Each row is a point. The points of each table are mixes of a few directions, plus a little noise. How many directions does each table use, and how many do they share? Where both have some left over, give the other angles between the two spaces (their principal angles), to ten degrees, smallest first.

First:
[5 -14]
[7 -19]
[7 -19]
[6 -16]
[-23 60]
[0 0]
[-3 8]
Second, 7 rows:
[-15 40]
[-10 26]
[14 -37]
[-7 16]
[10 -26]
[5 -16]
[3 -4]
Directions: first 1, second 1, shared 1

First:
[7 20 -8 3]
[-54 -10 -8 24]
[13 -30 -11 -3]
[20 51 56 -29]
[14 -32 -30 6]
Second, 8 rows:
[-9 7 -40 -18]
[38 -15 32 8]
[53 -17 -8 -14]
[-52 18 14 21]
[-43 18 -28 -4]
[-27 11 -5 2]
[60 -30 48 10]
[-17 8 -18 -3]
Directions: first 3, second 2, shared 1; angles 50

First (8 x 8):
[23 0 11 -5 7 -3 16 4]
[-25 0 -12 5 -8 3 -17 -4]
[-22 0 -11 5 -7 3 -15 -4]
[-27 0 -13 6 -8 3 -19 -5]
[60 0 29 -14 19 -7 42 11]
[29 0 14 -7 9 -4 20 5]
[-24 0 -12 6 -8 3 -17 -4]
[-13 0 -7 3 -4 2 -9 -2]
Second:
[-26 -10 -6 -17 -3 -4 -4 -18]
[-8 18 -18 -19 8 -2 -2 -7]
[-14 -11 2 -4 -5 -2 -2 -8]
[-7 3 -6 -11 2 -2 0 -6]
[20 -6 16 33 -6 6 -1 20]
[32 -8 23 10 3 -1 17 12]
[-28 23 -33 -25 6 -1 -13 -15]
[30 -9 23 33 -4 5 5 22]
Directions: first 1, second 3, shared 1

First:
[-8 -13 -8 -3 -17 -36 25 7 12 -25 -46]
[4 10 21 -1 -22 38 -10 0 3 33 8]
[-5 9 -12 -5 22 28 -14 -7 -7 -1 26]
[-3 -12 -16 -7 20 -20 5 16 10 -8 6]
[8 7 4 -6 -2 25 -1 -5 -12 0 2]
[-4 12 12 24 -18 14 -14 -25 -6 12 2]
[6 -24 -31 26 15 -27 -1 13 6 -10 16]
[-8 15 17 4 2 10 -17 -16 -2 17 16]
[7 -5 -4 -9 0 -6 12 7 -4 -12 -12]
[16 8 23 1 -2 0 -6 -7 -16 13 11]
[-12 -7 -5 -25 3 -26 20 16 16 -17 -29]
Second:
[21 23 -12 7 -14 12 0 9 0 -2 -9]
[19 21 -15 12 -17 11 1 6 -1 -1 -10]
[3 7 -7 18 -12 2 -4 -5 2 0 -4]
[-3 22 -12 32 -8 -3 -17 -16 3 1 3]
[-7 -23 18 -38 23 -5 13 11 -3 1 8]
[15 13 -7 -2 -7 8 4 10 -1 -1 -7]
[-17 -60 16 -8 -11 3 20 -2 0 1 -12]
[-38 -26 18 0 25 -23 -11 -22 3 4 19]
[20 27 -4 -21 10 4 1 19 -2 -2 3]
[23 20 -13 5 -16 13 4 13 0 -3 -12]
[-36 -24 18 -2 27 -23 -10 -21 2 4 21]
Directions: first 6, second 3, shared 2; angles 70

First (9 x 14):
[0 0 1 1 0 0 -1 0 0 0 0 1 0 0]
[7 -11 -34 -4 -10 -15 18 1 12 -9 17 -12 19 -13]
[7 -12 -37 -4 -11 -16 20 1 14 -10 19 -13 21 -14]
[7 -12 -37 -4 -11 -16 20 0 13 -10 19 -13 21 -14]
[-8 14 42 5 13 18 -22 -1 -15 11 -21 15 -24 16]
[1 -3 -9 -1 -3 -4 5 0 3 -2 4 -3 5 -3]
[0 0 0 0 0 0 0 0 0 0 0 0 1 0]
[-12 20 60 7 18 26 -33 -1 -22 16 -30 21 -34 23]
[-3 5 15 2 4 6 -8 0 -5 4 -7 5 -8 6]
Second (11 x 14):
[-9 -7 -11 4 9 -5 -3 0 3 -23 -27 -14 17 8]
[-8 -8 -6 -1 -2 9 -3 -15 11 6 5 -17 6 1]
[-6 -5 -8 -3 2 6 -13 -16 6 2 4 -8 6 3]
[-2 25 16 0 -8 -9 -7 25 0 8 -7 1 10 6]
[-6 -3 5 -9 -19 7 -8 -11 5 12 -3 -27 19 3]
[23 11 42 -4 -32 7 -11 20 0 -9 21 -4 -10 -12]
[-8 -6 -19 6 15 1 20 -9 4 15 5 7 -9 -1]
[-9 -1 -19 14 28 10 3 -10 21 2 27 14 -23 -4]
[-6 -5 -10 -2 -6 -13 34 6 -18 16 -34 -7 16 6]
[23 -30 -13 -2 12 -10 30 -7 -34 -24 -11 33 -25 -11]
[7 29 21 -3 1 -3 -43 16 3 -4 20 21 -7 2]
Directions: first 1, second 6, shared 0; angles 60

First, 8 rows:
[-27 15 14 -1 -4 -53 -52 -11 15 11 -5 -5 9 39 -7 6 3 -24 1 3]
[-8 -8 11 -25 -11 -24 5 16 4 12 37 5 16 -18 4 23 -12 31 -6 -26]
[16 -1 -5 -3 -11 16 3 4 7 -18 -11 5 -5 5 4 -11 12 -17 -3 10]
[-37 17 13 0 -11 -56 -46 -2 -10 15 17 -19 -1 14 -26 15 3 -2 -10 -7]
[25 -10 -10 6 17 38 27 -7 12 -4 -21 14 3 -3 20 -12 -5 0 12 8]
[15 -5 -7 5 4 27 18 -2 2 -9 -13 6 -5 -3 8 -11 3 -6 4 9]
[8 0 -17 33 32 48 29 -16 -23 2 -26 -8 -17 -13 -2 -17 -2 2 11 14]
[8 -8 0 -16 -16 6 17 17 -6 -8 22 2 0 -22 -1 7 2 17 -10 -11]
Second (11 x 20):
[-24 3 -1 7 1 -23 -26 -2 -17 9 14 -25 -4 1 -22 11 2 -3 -11 -11]
[7 -3 -12 9 -4 19 -7 0 -10 -17 -12 -18 -14 5 -12 -11 17 -26 -9 7]
[-7 5 12 -3 11 -14 13 -4 8 20 7 21 14 -6 14 7 -20 29 13 -4]
[32 -10 8 -35 -25 4 10 16 43 -21 -2 31 18 11 30 -4 5 -10 2 4]
[6 3 -2 12 13 19 24 -7 -6 4 -10 11 -4 -11 8 -8 -7 14 11 9]
[20 0 3 -6 0 22 42 6 3 -3 1 28 3 -21 19 -6 -9 26 11 6]
[-17 9 -6 32 30 6 1 -19 -22 18 -15 -12 -11 -2 -10 -4 -8 5 10 7]
[33 -18 7 -59 -60 -8 -3 38 39 -39 26 17 17 4 16 7 20 -17 -23 -12]
[-23 2 7 -3 1 -37 -34 -5 4 16 11 -14 9 17 -9 14 -4 -6 -4 -12]
[0 4 -9 26 22 19 1 -17 -6 2 -28 -6 -10 10 -2 -14 1 -15 10 15]
[-28 5 -8 22 10 -11 -20 -6 -38 12 10 -36 -16 -9 -33 7 3 2 -11 -8]
Directions: first 4, second 4, shared 3; angles 30

First:
[-14 -15 10 6 -20 11 1 -13 -13 -1 -2 12 0 1 0 6 12 1 11 -3 -6 -13 20 8 3 18 -4 0 14 -19 -4 6]
[-10 4 24 -7 -2 -31 2 -16 6 -3 -5 3 7 -7 -10 0 -14 37 -29 -7 4 -19 24 32 23 -8 6 20 -24 -8 26 18]
[3 -1 -14 10 22 -11 -19 26 14 -3 -9 -23 -1 30 7 -12 3 -16 -5 -9 -2 14 -15 -31 0 -6 3 -15 -9 19 -4 -13]
[-26 7 -38 33 34 31 -10 24 -2 -3 -16 9 -16 11 9 -14 8 3 46 -3 -14 -1 -3 -21 8 37 -38 -28 17 7 2 -15]
[14 11 22 -44 -25 32 17 -23 -17 7 38 1 9 -12 -9 19 -1 -18 37 37 15 16 -7 -7 -28 1 26 7 8 -8 -4 1]
[35 -2 -4 -5 -17 -12 17 -2 -6 1 -10 -2 -9 -23 16 -4 1 -23 -38 -11 11 18 -8 -8 -27 -22 -1 5 14 -1 -35 -5]
[-1 -10 -7 18 9 -15 -9 8 25 6 8 9 12 -5 -19 11 -10 17 -25 -4 -18 -23 -25 41 25 -28 6 13 -17 15 22 8]
[0 7 9 -11 -1 -4 1 -4 -7 -4 -5 -8 -3 6 6 -6 0 0 2 0 10 9 14 -15 -5 8 2 -2 -2 -5 -2 0]
Second (8 x 32):
[-21 -27 12 -10 -2 -22 16 -7 13 15 -33 9 -10 11 11 -30 8 17 -60 -13 8 -31 45 -2 26 -2 10 25 4 10 -49 14]
[6 8 -3 -3 -1 5 -5 4 -3 -2 9 -11 -1 7 2 0 2 -14 17 2 2 16 -10 -12 -13 3 6 -10 1 -1 1 -10]
[-11 -32 -17 29 1 -14 7 9 11 8 -39 17 -14 0 16 -22 13 4 -53 -29 -10 -26 18 7 19 -3 -16 8 18 7 -44 3]
[12 20 7 -27 -9 2 8 -4 -1 7 24 -14 -2 0 2 -8 -3 -16 14 7 15 26 -13 -8 -24 -7 27 0 -3 0 -6 -12]
[3 -10 -9 30 -2 6 4 -4 -3 -4 -4 39 4 -37 -10 23 -11 21 -13 -6 -19 -23 -18 46 15 -13 -35 7 2 -7 28 13]
[10 23 4 -8 3 16 -15 1 -12 -13 28 -15 12 4 -11 24 -7 -10 53 19 0 24 -22 -10 -17 7 1 -17 -10 -8 41 -7]
[-5 -6 17 -9 -7 12 -8 -5 -13 -3 6 2 7 16 2 8 3 -10 19 7 2 9 2 -18 -5 7 2 -7 -3 -8 11 1]
[5 24 -10 -2 17 -5 -8 6 8 -9 9 -26 3 0 -12 6 -6 9 21 13 1 5 -3 -3 -1 8 4 -6 -9 5 18 -2]
Directions: first 6, second 5, shared 2; angles 30, 40, 50

First, 10 rows:
[8 0 4 7 0 -5 -2 0 -2 -2 -3 4 3 -2 -2 -5 7 6 8 3 -3 2 5 9 3 -2 1 -3 0 -3 4 -10]
[-20 0 -10 -16 -1 12 5 -1 5 5 7 -11 -7 4 4 12 -18 -15 -20 -8 8 -4 -13 -23 -7 6 -1 7 0 7 -9 26]
[28 0 14 23 1 -17 -6 2 -7 -7 -10 15 9 -6 -6 -17 25 21 28 10 -12 6 18 31 9 -8 2 -9 0 -9 12 -35]
[24 0 12 19 1 -14 -5 1 -6 -6 -8 13 8 -5 -5 -14 21 18 24 9 -10 5 15 26 8 -7 2 -8 0 -8 10 -30]
[-5 0 -3 -4 0 3 1 0 2 1 2 -3 -2 1 1 3 -5 -4 -6 -2 2 -1 -3 -6 -2 2 0 2 0 2 -2 7]
[-9 0 -4 -7 0 5 2 0 2 2 3 -5 -3 2 2 5 -8 -7 -9 -3 4 -2 -5 -10 -3 3 0 3 0 3 -4 11]
[-24 0 -12 -19 -1 14 5 -1 6 6 8 -13 -8 5 5 14 -22 -18 -24 -9 10 -5 -15 -27 -8 7 -1 8 0 8 -10 30]
[-4 0 -2 -3 0 2 1 0 1 1 1 -2 -1 1 1 2 -4 -3 -4 -1 2 -1 -2 -4 -1 1 0 1 0 1 -2 5]
[30 0 15 24 1 -18 -7 2 -8 -8 -11 16 10 -7 -6 -18 27 22 30 11 -12 6 19 33 10 -9 2 -10 0 -10 13 -38]
[-27 0 -13 -22 -1 16 6 -2 7 7 10 -15 -9 6 6 16 -25 -20 -27 -10 11 -6 -17 -31 -9 8 -2 9 0 9 -12 35]
Second (9 x 32):
[-9 -4 7 4 22 13 -6 -3 -12 10 -2 -18 -13 -23 -23 -12 14 10 5 9 8 8 15 -4 -10 4 21 -8 1 -18 -18 -5]
[-22 30 -1 -7 -16 -12 3 -27 3 11 -26 4 -6 8 60 1 3 -7 -30 40 -4 1 -6 2 -37 14 6 33 5 -10 -7 18]
[-2 -7 10 -2 15 13 -11 8 -6 8 -5 -2 -8 -8 -28 -4 6 13 8 -11 -5 10 9 -8 2 -7 5 -15 -1 -3 0 -9]
[5 -21 7 -5 16 11 -9 13 0 -1 12 -2 2 -2 -31 2 -1 10 9 -14 -8 3 -3 2 20 -14 -3 -23 -7 6 8 -7]
[-2 16 3 3 -10 2 -7 5 -5 7 -23 15 -9 4 -5 0 1 7 9 -18 -6 10 15 -17 -12 -1 -2 4 6 3 6 -10]
[12 -1 -11 7 -12 -10 13 3 4 -13 13 2 9 5 6 2 -7 -13 5 -8 10 -10 -4 4 11 4 -9 5 1 7 2 1]
[8 -4 -7 -1 -10 -9 8 2 8 -11 13 5 11 11 12 7 -9 -10 -3 -2 0 -9 -12 8 12 -1 -12 3 -2 10 8 5]
[9 -23 -3 -1 13 2 5 7 4 -10 28 -10 11 -3 -15 2 -4 -3 3 -1 4 -8 -12 13 24 -6 -3 -15 -7 3 1 2]
[-2 14 -7 1 -16 -10 6 -7 3 -1 -8 7 2 8 26 3 -3 -8 -7 7 1 -3 -2 -1 -10 7 -4 17 4 2 1 6]
Directions: first 1, second 4, shared 0; angles 70
